Each row is a point. The window is the flat piece filled in between its corners: a triangle in 3 columns, a solid with four corners in 4, and so on. A path goes straight from each point to the next, and from the last back to the first. After which points does the path pass through the window?
(in the rows, 128 means zero)

Window, 4 rows:
[[108 124  75 136]
 [122 194 172 151]
 [120 100 121 102]
 [119  89 138 133]]
Path:
(1): [150 179 156 131]
(2): [137 112 118 137]
(3): [ 89 107 159 144]
(4): [ 64 138 117 138]
(5): [159 146 127 156]
(6): [125 123  90 147]
(7): [ 86 153 103 137]
(8): [106 174 164 152]
Through the window after points: 8

Window (4 x 4):
[[ 88 103 149 103]
 [168 147  74 148]
 [107 119 165 131]
 [176 139 103 116]]
Path:
(1): [122 152 111  82]
(2): [ 91  87 157 121]
(3): [114  82 118 139]
(4): [ 89 120 158  93]
(5): [113 142 100  92]
(6): [146 107 123 130]
(7): [158 117  89 130]
(8): [137 176 108  95]
Through the window after points: 1, 3

Window, 6 rows:
[[126 124 133 130 107 113]
 [137 145  98  97 105 113]
 [ 64 155 220  73 108 133]
 [149 137 117 102 191 122]
 [120 164 147 129 113 138]
 [108 129  92 115 107 138]]
Path:
(1): [124 122 186  67 140 164]
(2): [100 146 131 109 116 107]
(3): [109 170 157 115 137  91]
(4): [124 134 128 106 119 144]
(5): [155 130 136 108  96 137]
(6): [ 85 171 109 106 183 121]
(7): [129 172 143 118 169 105]
(8): [147 106 104  96 154 153]
Through the window after points: 3, 7

Window, 8 rows:
[[ 76 149 103 129  72 155 141 135]
 [183 117 115 124 136  99 100 126]
 [ 74 111 141 146  90 145 134 117]
 [171 141 155 135 134 132  92 164]
 [162 128 120 132 137 155 167  87]
 [184  96 131  95 163 161  75 148]
 [ 69 118 128 129  76 125 164 179]
 [148 115  88 175 145 159 150 103]]
Path:
(1): [ 76 123 137 130 157 123  90 138]
(2): [157 115 119 133  98 146 127 147]
(3): [107 119 131 140  86 160 124 120]
(4): [ 87 138 106 121 131 117 156 144]
(5): [ 73 113 105 146 141 112 155 148]
(6): [131 120 175 135  46 183 106  96]
(7): [144 124 132 128  97 138 116 150]
(8): [126 145 158 148 174 122 126 165]
Through the window after points: 3, 5, 7

Window, 9 rows:
[[134 150 111 146 150 145 170 138  80]
 [169 142 104 139 124 108 139 158 128]
 [117 158 114 103 106 148 155 172 115]
 [141 124 112 114  78  52  85  48 184]
 [154 114 129 145 101 138 127 144  93]
 [121 120 110 136 130 153 142 108 182]
 [136 131  51 145 114 141 126 137 126]
 [150 105  96 104 136 134 139 119 127]
 [ 41 142 190 110 204 115 115 163 137]]
Path:
(1): [131 154  85 148 130 145 107 115 132]
(2): [154 107  97 119  91 117 156 132 138]
(3): [ 86 124 139 122 172  96 153 147 128]
(4): [108 145 136 128 134 175  95 125 173]
(5): [144 184 125 117 141 205 143 143 100]
(6): [124  94 102 131  85  71 135 157 131]
(7): [120 124 104 128 100 108 161 145 115]
(8): [141 140 108 124 144 137 126 122 152]
Through the window after points: 3, 5
